Each row of a before or after table is a point. One or more steps were done to the points. Then noise was added and the rows were shuffled. The steps act on how far a point lies along the listed directions, d1 being the first. Write out the steps. A step turns or swaps two directions, mirrors them in a line or flattens them onto one, adds a multiple of one to another, or multiplies one. Angles are multiples of 10 degrees, from the lower direction toward the higher: turns from -170 to 170, lines from 10 to 170 but not 90. Use the fewest steps. Two steps may share a direction if one is a turn and the other turns, adds or multiplies; they go together, in the order done. Otherwise the lowest direction goes first.

Directions:
(1): [23 36]
(2): [ 36 -23]
Before:
[[ 30 -32]
 [-23   0]
 [-14   3]
 [ 14 -20]
 [ 34 -26]
 [ 37   3]
 [  4  31]
 [-18 -19]
 [  2  35]
 [ 53   9]
 [-11  29]
 [ -1   4]
 [ 46 -14]
 [ 18 -54]]
After (14 x 2):
[[ 62 -16]
 [ 46   2]
 [ 43 -35]
 [-12  32]
 [ 22 -25]
 [ -4  12]
 [-36   1]
 [ 41 -41]
 [-24   9]
 [-25 -26]
 [  7  38]
 [ 74  15]
 [  3  45]
 [ 24 -70]]
Steps: multiply d1 by 1.3; multiply d2 by 1.3

Directions:
(1): [  2 -55  20 -14]
(2): [-17 -11 -49 -28]
(3): [ 46  12   2 -36]
(4): [ 34 -18 -28  36]
Before (13 x 4):
[[ -4  10  17  -8]
 [ 20   4 -28  53]
 [-27   4   7  -1]
 [-11  -7   9  12]
 [-11 -12  15 -12]
 [-32   1  -7 -27]
 [ 10 -12 -15  23]
 [-17  -1  31   0]
 [ 16  26 -11  36]
 [-22 -28  19 -31]
 [ 28   8 -15  25]
 [-22 -24  -4  -1]
 [ -5   1  17   8]]
After, 13 rows:
[[-34  21  21 -70]
 [ 62 -11 -86  97]
 [ 25  28 -50  68]
 [-23  -3  10   1]
 [ 49  -1 -42  68]
 [-52  -1  34 -26]
 [-10 -31  -6 -26]
 [-29  16  28 -18]
 [-16 -13  -5   1]
 [-26 -16  27 -32]
 [-40 -31  50 -70]
 [-41  14   8 -33]
 [ 39 -26 -41  43]]
Steps: multiply d1 by 1.6; turn d2 and d3 by 60 degrees; multiply d4 by 2.5

Directions:
(1): [-36   1  -5 -23  52  28]
(2): [ 13  -9 -41  53  26   4]
(3): [-36  17   2  28 -36  42]
Before:
[[ 43  -8  20 -49  -6 -19]
 [-13   3 -56  66  23  24]
 [ 28 -11  -8 -10  23 -31]
 [ -3 -26   9 -51  59 -12]
 [ -9  11  13 -35   9  11]
 [  0  13  17  20 -30 -26]
 [  9   8 -10  66 -19   1]
 [  2  13 -16 -15  46  20]
 [ 21  -5   0  -7  20 -22]
 [-39 -10  -9  24   6  36]
 [-25  17  26 -23 -16  24]]
After (11 x 6):
[[ 10  -2  18 -30  -2 -15]
 [ 16  -3  17 -34  -6 -24]
 [ 55  -6 -12  59 -16 -45]
 [-33  19   2  13   0  44]
 [-29  16   5 -20  19  34]
 [-57  -7  28 -82  62  34]
 [ 17  11  30 -35 -57   6]
 [ 22 -18 -53  18  74 -24]
 [ 17   9  11  41 -51 -39]
 [-29 -26 -28  18  57  23]
 [-22  19  -5 -46  74  29]]
Steps: multiply d1 by 2; turn d2 and d3 by -60 degrees

Directions:
(1): [ 32 -19 -11 -52  19 -45  10  37  -4]
(2): [-12  -3  -2  19  39   5  52  14  56]
(3): [-14  31 -10 -63  11  28 -17 -27  32]
(4): [ 17  12  45  13  49  11 -48  25   4]
Before, 12 rows:
[[ 23  -9  22  24  55 -20  -3  59  -4]
 [ 22   2  20   8  42   1 -14  19   7]
 [-27 -24 -38   5 -43 -17  38 -11  -4]
 [  3  17   1 -52  11  -5 -70 -11 -33]
 [  8 -12  35  21  -2  -9 -11  14 -28]
 [-13 -11  22  16  -1  -6  20   8 -11]
 [ 52 -22  23 -15  12 -27 -22  36 -44]
 [ 53 -24 -10 -78  76 -61 -15  85   6]
 [ 19  13  28 -30  42  -2 -59  13  12]
 [ 32   1  32  10  37 -20 -21  50   7]
 [ 42  -1  17  26  13   6 -26  37 -37]
 [  6  41  16 -41  40  26 -20  -3  49]]
After:
[[ 34 -12  19  12 -12 -35 -22  40 -37]
 [ 64 -36 -16 -74  32 -76 -32  78 -43]
 [ 21  -8   5 -21 -24 -26 -57   2 -48]
 [ -2 -19  13  24 -24 -14  20   8 -28]
 [-14  -9  27  17   7  -4  22  10  -6]
 [ -8  -1 -40 -46 -38 -21 -23 -27 -49]
 [ 24  31  24 -38   1  11 -69  -6 -17]
 [ 39 -36 -11 -16 -26 -38  26  23 -44]
 [ 28  -8  11  11   4 -13 -25  15 -34]
 [ 26 -19  13  28  18 -34 -17  54 -45]
 [-28  -6 -19  -1  19   6  42   1  55]
 [ 32 -17 -13  28 -26  -7  12  24 -50]]
Steps: turn d3 and d4 by 30 degrees; turn d2 and d4 by 70 degrees
